Each row is a point. The points of each table are mixes of a few directions, plus a little noise. Count the directions of each table, and those that both share. Where both have some left over, give the other angles between the two spaces (their principal angles), to ten degrees, smallest first.

First (6 x 3)
-32 -2 -30

37 47 14

3 -40 22

-14 -59 13

-21 6 -23

28 47 5
Second (5 x 3)
6 8 2

10 13 3

49 64 17

-33 -43 -12

-31 -41 -11
Directions: first 2, second 1, shared 1

First (8 x 8)
-13 -3 -24 -50 0 7 25 44

-13 -27 25 -1 -20 -15 -27 -3

-30 57 17 35 64 -36 2 -46

-13 -3 34 34 0 -1 -23 -35

69 -46 -23 8 -68 66 1 18

30 2 -23 -1 -4 -12 2 8

19 2 -34 -32 3 -39 5 31

-49 18 27 7 25 31 14 -18
Second (7 x 8)
-21 -30 17 -15 -29 60 7 14

-19 -27 15 -14 -27 54 7 14

-25 -35 19 -17 -35 69 9 16

-6 -7 4 -4 -8 16 2 4

26 35 -20 17 35 -71 -10 -17

14 19 -11 10 19 -39 -5 -9

33 45 -26 23 45 -90 -12 -22
Directions: first 4, second 1, shared 1

First (9 x 12)
-16 56 1 -16 46 -15 11 -8 -49 41 -47 -5

46 -45 -25 10 -21 -5 1 -24 -45 11 -4 -7

-14 31 10 43 -14 13 -4 13 17 -48 37 31

-40 54 19 -17 36 -3 3 15 14 11 -19 0

48 -111 -21 -35 -38 -2 -7 -17 18 20 -1 -37

2 -9 2 30 -27 14 -6 8 24 -42 39 19

-15 -14 11 -19 -4 5 -6 13 46 -6 9 -7

-10 35 3 7 17 -3 5 0 -18 4 -10 7

0 3 -2 -4 6 -3 1 -3 -8 9 -8 -3
Second (8 x 12)
25 -4 -13 53 -21 -5 -16 -2 -23 -20 18 22

-16 -18 11 -41 -4 18 17 1 39 -7 10 -17

-19 10 8 -36 22 -2 9 1 8 22 -21 -16

54 7 -30 121 -31 -22 -40 -4 -70 -28 22 51

-8 -8 6 -19 -2 8 9 1 19 -3 4 -8

-1 20 -2 4 18 -13 -6 0 -21 20 -21 1

1 -5 0 0 -5 4 1 0 5 -5 6 0

-36 -2 20 -79 23 13 26 3 43 22 -17 -34
Directions: first 3, second 2, shared 1; angles 30

First (9 x 18)
11 -19 20 4 -8 -12 -2 2 24 -24 -27 30 -1 -10 45 13 34 -1

-37 51 -26 45 -76 33 49 -19 -27 -25 15 -18 -9 5 15 -10 -27 1

-8 -19 -7 -2 42 -72 -34 -27 35 9 -6 25 46 -54 -30 38 30 -39

-3 35 -13 11 -62 62 44 9 -31 -17 19 -27 -35 36 29 -23 -40 20

-3 -26 27 0 67 -21 -38 17 -12 37 -22 3 5 6 -47 -18 25 17

23 -4 7 -14 -44 9 21 4 22 -42 -1 16 -11 0 72 -1 8 -4

8 17 -1 -22 -2 23 9 19 -41 13 39 -36 -10 30 -12 -82 -33 17

13 -15 -12 -25 35 -13 -20 -6 19 20 6 0 10 -10 -31 38 -8 -15

-3 -20 4 5 46 -9 -27 2 9 30 -23 8 2 -2 -41 46 13 2
Second (10 x 18)
-17 8 -7 17 -21 11 0 -5 -14 -13 1 8 6 -13 35 4 -6 -10

3 -8 16 10 -11 -7 -22 -29 -14 -6 1 32 5 -24 75 -10 -15 -18

23 -12 20 -5 14 -15 -3 -9 14 12 -10 8 -11 10 -15 -3 4 11

-16 2 6 12 -14 1 34 -19 -4 -37 -18 -17 -12 -10 30 15 29 8

35 -14 23 11 5 -10 -40 -4 16 48 -6 52 -7 18 -12 -12 -33 2

18 -16 6 -19 15 -15 -56 -18 -20 17 31 33 27 -32 69 -33 -38 -38

-26 17 -14 19 -24 17 23 4 -6 -21 -8 -13 -3 -1 5 17 12 4

-22 35 -43 34 -25 44 11 67 15 37 -4 -10 -2 49 -121 28 -16 21

-18 -10 -13 -79 52 -26 65 -10 -12 -79 17 -111 5 -28 -1 -1 75 4

23 -2 3 2 11 -1 -16 21 22 43 -4 15 -8 32 -66 -1 -16 15
Directions: first 5, second 4, shared 1; angles 40, 50, 90

First (9 x 32)
16 -21 -5 10 -1 -3 10 -85 15 62 -28 5 -34 17 -14 -63 0 7 66 -23 -8 20 38
 -10 -18 -10 -79 27 -120 23 36 -51

-5 13 9 -8 -1 10 -9 48 -20 -49 22 2 25 -5 13 49 4 0 -44 12 3 -7 -26 1 24
 19 59 -13 96 -16 -4 32

-14 12 1 -2 1 -2 -7 64 -9 -42 18 -5 24 -17 6 41 -1 -9 -47 14 4 -17 -23
 10 6 -1 51 -19 80 -15 -35 37

9 -16 -4 9 -1 -7 6 -55 15 49 -20 1 -28 5 -12 -48 -2 2 45 -17 -6 11 30 -4
 -20 -15 -59 16 -90 15 15 -34

9 -2 20 -3 -7 17 -13 -5 -22 -17 6 14 9 4 6 24 8 8 -6 -15 -6 14 -6 -15 22
 16 13 9 51 -8 32 -2

0 13 -31 -12 21 -2 29 -27 24 19 -5 -17 -5 37 9 -28 -5 9 22 40 16 -3 -6 7
 5 24 -2 -6 -72 20 4 -12

5 -11 19 7 -13 4 -17 0 -15 -5 0 14 0 -17 -6 10 5 0 -2 -28 -12 8 7 -9 -1
 -10 -9 10 31 -8 12 -3

-11 -3 -24 8 7 -29 17 -1 31 34 -13 -17 -18 -13 -13 -40 -11 -14 15 9 3
 -17 19 20 -39 -33 -35 -8 -83 11 -49 -3

-7 12 13 -7 -2 9 -14 58 -22 -54 21 4 28 -12 11 55 4 -3 -49 6 2 -8 -30 1
 22 12 62 -13 110 -20 -11 35
Second (9 x 32)
-10 -49 43 46 -49 -32 -54 35 -15 23 -16 25 -23 -107 -48 -9 0 -37 -5 -100
 -39 -5 54 1 -74 -113 -75 14 22 -25 -62 0

0 25 -24 -21 23 10 26 -4 10 -13 8 -15 12 43 21 5 -2 13 -4 50 19 -4 -26 5
 28 46 38 -12 -9 10 14 6

0 18 -17 -15 17 7 19 -5 7 -9 6 -10 8 32 15 3 -1 10 -2 36 13 -2 -19 3 21
 34 27 -8 -7 8 12 4

0 -9 8 7 -8 -4 -9 2 -4 4 -3 5 -4 -16 -7 -2 1 -5 1 -18 -7 1 9 -1 -10 -17
 -14 4 3 -4 -5 -2

-20 -21 13 29 -25 -33 -28 58 2 6 -6 3 -8 -78 -31 -2 -6 -34 -22 -43 -19
 -21 27 17 -59 -82 -30 -8 16 -18 -81 20

-8 6 -9 -1 4 -7 4 20 7 -5 3 -8 4 -6 0 2 -4 -6 -11 12 4 -11 -4 9 -7 -6 11
 -10 1 -1 -24 11

0 20 -19 -17 19 8 21 -4 8 -10 7 -12 10 35 17 4 -2 11 -3 40 15 -3 -21 4
 23 38 31 -9 -8 8 12 5

38 -11 25 -11 -3 41 -2 -98 -25 15 -6 26 -9 55 14 -6 15 36 49 -23 -5 47 4
 -42 51 57 -24 39 -11 13 121 -49

0 22 -22 -19 22 9 24 -5 9 -11 8 -14 11 40 19 4 -1 12 -3 46 17 -3 -24 4
 27 43 35 -10 -9 10 14 5
Directions: first 3, second 2, shared 2
